Rows are points. Each table stands for the endless flat space through its points: a line for two points, a plane for three, and so on. The two share one point or none. Which?

First, 2 rows:
-0.09 +0.48 +0.21

-0.08 +0.40 +0.13
Second, 2 rows:
-0.11 +0.25 +0.15

-0.15 +0.25 -0.09
They share: no point

First (2 x 4):
-0.03 +0.00 -0.02 -0.28

+0.07 +0.12 +0.02 -0.16
Second:
+0.14 -0.18 +0.12 -0.40

+0.20 -0.36 +0.06 -0.38

+0.11 -0.21 -0.09 -0.19
They share: +0.02 +0.06 +0.00 -0.22

First, 5 rows:
-0.06 -0.40 -0.24 -0.17 +0.19 -0.13 -0.18 -0.15

-0.04 -0.19 -0.10 +0.06 +0.04 -0.23 -0.15 -0.25

-0.05 -0.10 +0.19 -0.36 +0.08 -0.75 +0.10 -0.39

-0.56 -0.49 -0.33 +0.16 -0.02 -0.42 -0.37 -0.09

-0.09 +0.08 +0.19 +0.00 -0.10 -0.73 +0.08 -0.51
Second, 3 rows:
-0.40 -0.60 -0.16 -0.26 +0.25 -0.57 -0.10 -0.12

-0.36 -0.52 -0.26 -0.26 +0.19 -0.45 +0.00 -0.16

+0.10 -0.14 -0.15 +0.16 +0.04 -0.03 -0.35 -0.32
They share: -0.12 -0.31 -0.23 -0.05 +0.10 -0.21 -0.15 -0.25

First, 2 rows:
+0.02 +0.35 +0.39 -0.03 -0.04 -0.14 +0.05 +0.54 +0.21

+0.18 +0.33 +0.21 +0.11 -0.20 +0.02 +0.21 +0.36 +0.17
Second, 3 rows:
+0.49 +0.42 +0.11 +0.24 -0.21 -0.03 +0.39 +0.17 +0.20

+0.10 +0.27 +0.43 +0.15 -0.13 -0.02 +0.54 +0.04 +0.24

+0.21 +0.31 +0.33 +0.17 -0.16 -0.01 +0.48 +0.09 +0.22
They share: no point

First (3 x 11):
+0.15 -0.37 +0.06 +0.10 -0.26 -0.22 -0.08 +0.07 -0.36 +0.16 -0.37

-0.41 +0.12 +0.13 -0.04 -0.01 -0.37 -0.46 -0.47 -0.31 +0.61 +0.02

-0.01 +0.23 +0.31 +0.06 -0.09 -0.46 -0.32 -0.15 -0.28 +0.19 -0.16
Second:
-0.32 -0.17 -0.07 +0.16 -0.40 -0.42 -0.22 -0.18 -0.32 +0.38 -0.03

+0.14 -0.16 +0.60 +0.12 +0.15 +0.05 -0.35 -0.39 -0.14 -0.02 -0.35

-0.31 -0.19 +0.20 +0.38 -0.19 -0.14 -0.26 -0.56 -0.33 +0.11 -0.02

-0.15 +0.01 -0.27 -0.11 -0.25 -0.55 -0.04 +0.03 -0.38 +0.65 +0.07

-0.15 +0.12 -0.46 -0.25 -0.30 -0.68 +0.05 +0.22 -0.36 +0.83 +0.11
They share: no point

First (2 x 12):
+0.17 -0.20 +0.13 +0.21 +0.16 -0.02 -0.35 +0.09 +0.13 -0.07 +0.00 +0.55

+0.42 +0.00 +0.23 +0.41 -0.19 -0.37 -0.05 -0.26 -0.07 -0.02 -0.20 +0.20
Second:
+0.19 -0.17 +0.11 +0.41 -0.03 -0.23 -0.26 -0.14 -0.05 +0.02 +0.01 +0.25

+0.14 -0.23 -0.02 +0.33 +0.07 -0.29 -0.20 -0.03 -0.14 +0.11 +0.18 +0.16

+0.55 +0.02 +0.10 -0.07 +0.13 -0.37 +0.21 +0.19 -0.04 +0.01 -0.07 +0.37
They share: +0.32 -0.08 +0.19 +0.33 -0.05 -0.23 -0.17 -0.12 +0.01 -0.04 -0.12 +0.34

First, 4 rows:
+0.22 -0.28 +0.05 -0.42 -0.01 +0.05 -0.15 -0.31 +0.40 +0.18 -0.04 +0.18
 +0.11 -0.14

+0.03 -0.48 +0.06 -0.62 +0.02 +0.13 -0.13 -0.17 +0.32 -0.07 +0.01 -0.02
 +0.17 -0.11

+0.13 -0.53 +0.12 -0.41 -0.18 +0.12 -0.12 -0.11 +0.32 -0.03 -0.18 +0.20
 +0.10 -0.27

+0.28 -0.08 -0.12 +0.01 -0.36 -0.04 -0.24 +0.06 +0.20 +0.50 -0.48 +0.47
 -0.05 +0.24
Second:
+0.11 -0.22 -0.04 -0.31 -0.10 +0.14 -0.22 -0.16 +0.46 +0.09 -0.27 +0.45
 +0.05 -0.17

+0.23 -0.39 -0.29 -0.42 -0.32 +0.15 -0.33 -0.25 +0.43 +0.16 -0.28 +0.57
 -0.05 -0.54

+0.39 -0.21 -0.20 -0.06 -0.18 -0.28 -0.62 -0.01 -0.01 +0.41 -0.03 +0.72
 +0.08 +0.07

+0.68 -0.33 -0.13 +0.14 -0.02 -0.04 -0.57 +0.09 -0.07 +0.42 -0.26 +0.68
 +0.12 -0.11

+0.13 -0.13 -0.15 -0.28 -0.09 +0.04 -0.38 -0.19 +0.43 +0.11 -0.21 +0.66
 +0.04 -0.21

+0.09 -0.33 +0.35 -0.16 +0.04 +0.17 -0.01 +0.06 +0.35 +0.11 -0.23 +0.09
 +0.19 +0.30
They share: +0.19 -0.28 -0.01 -0.27 -0.19 +0.04 -0.18 -0.08 +0.28 +0.23 -0.25 +0.27
 +0.05 +0.01

First:
-0.33 -0.67 +0.14 -0.18 -0.07 -0.28 +0.82 -0.12 +0.36 -0.08 +0.29 -0.41
 +0.18 +0.05 +0.15 -0.19 +0.13 -0.01

-0.12 -0.19 -0.16 +0.18 -0.22 -0.37 +0.43 -0.18 +0.12 +0.13 +0.35 -0.17
 +0.06 -0.22 +0.18 +0.02 +0.19 +0.02

+0.19 +0.07 -0.40 -0.18 -0.37 -0.12 +0.18 -0.38 +0.46 -0.22 +0.23 +0.01
 +0.10 +0.01 +0.51 -0.29 +0.07 +0.09

-0.14 -0.28 -0.13 +0.10 -0.17 -0.37 +0.51 -0.23 +0.19 +0.08 +0.38 -0.16
 +0.02 -0.18 +0.26 +0.01 +0.16 -0.01
Second (5 x 18):
+0.06 +0.52 +0.04 -0.08 -0.71 +0.05 +0.27 -0.41 +0.26 -0.48 +0.09 -0.12
 +0.18 +0.08 +0.43 -0.38 -0.11 +0.44

-0.01 -0.52 -0.48 +0.11 +0.10 -0.45 +0.27 +0.11 +0.31 +0.47 +0.39 -0.33
 +0.34 -0.19 -0.24 +0.10 +0.48 +0.01

+0.04 +0.60 -0.01 +0.04 -0.74 +0.16 +0.06 -0.28 +0.25 -0.41 +0.28 -0.16
 +0.36 +0.10 +0.25 -0.31 -0.15 +0.58

+0.17 +0.20 +0.06 +0.00 -0.71 +0.09 +0.39 -0.02 +0.38 -0.49 +0.34 -0.37
 +0.11 +0.10 +0.29 -0.46 -0.14 +0.32

-0.05 +0.04 +0.16 +0.02 -0.91 +0.31 +0.33 +0.08 +0.30 -0.67 +0.42 -0.37
 +0.21 +0.18 +0.39 -0.70 -0.36 +0.14
They share: -0.03 -0.12 -0.19 -0.02 -0.32 -0.20 +0.34 -0.15 +0.27 -0.05 +0.20 -0.22
 +0.22 -0.05 +0.17 -0.22 +0.16 +0.10
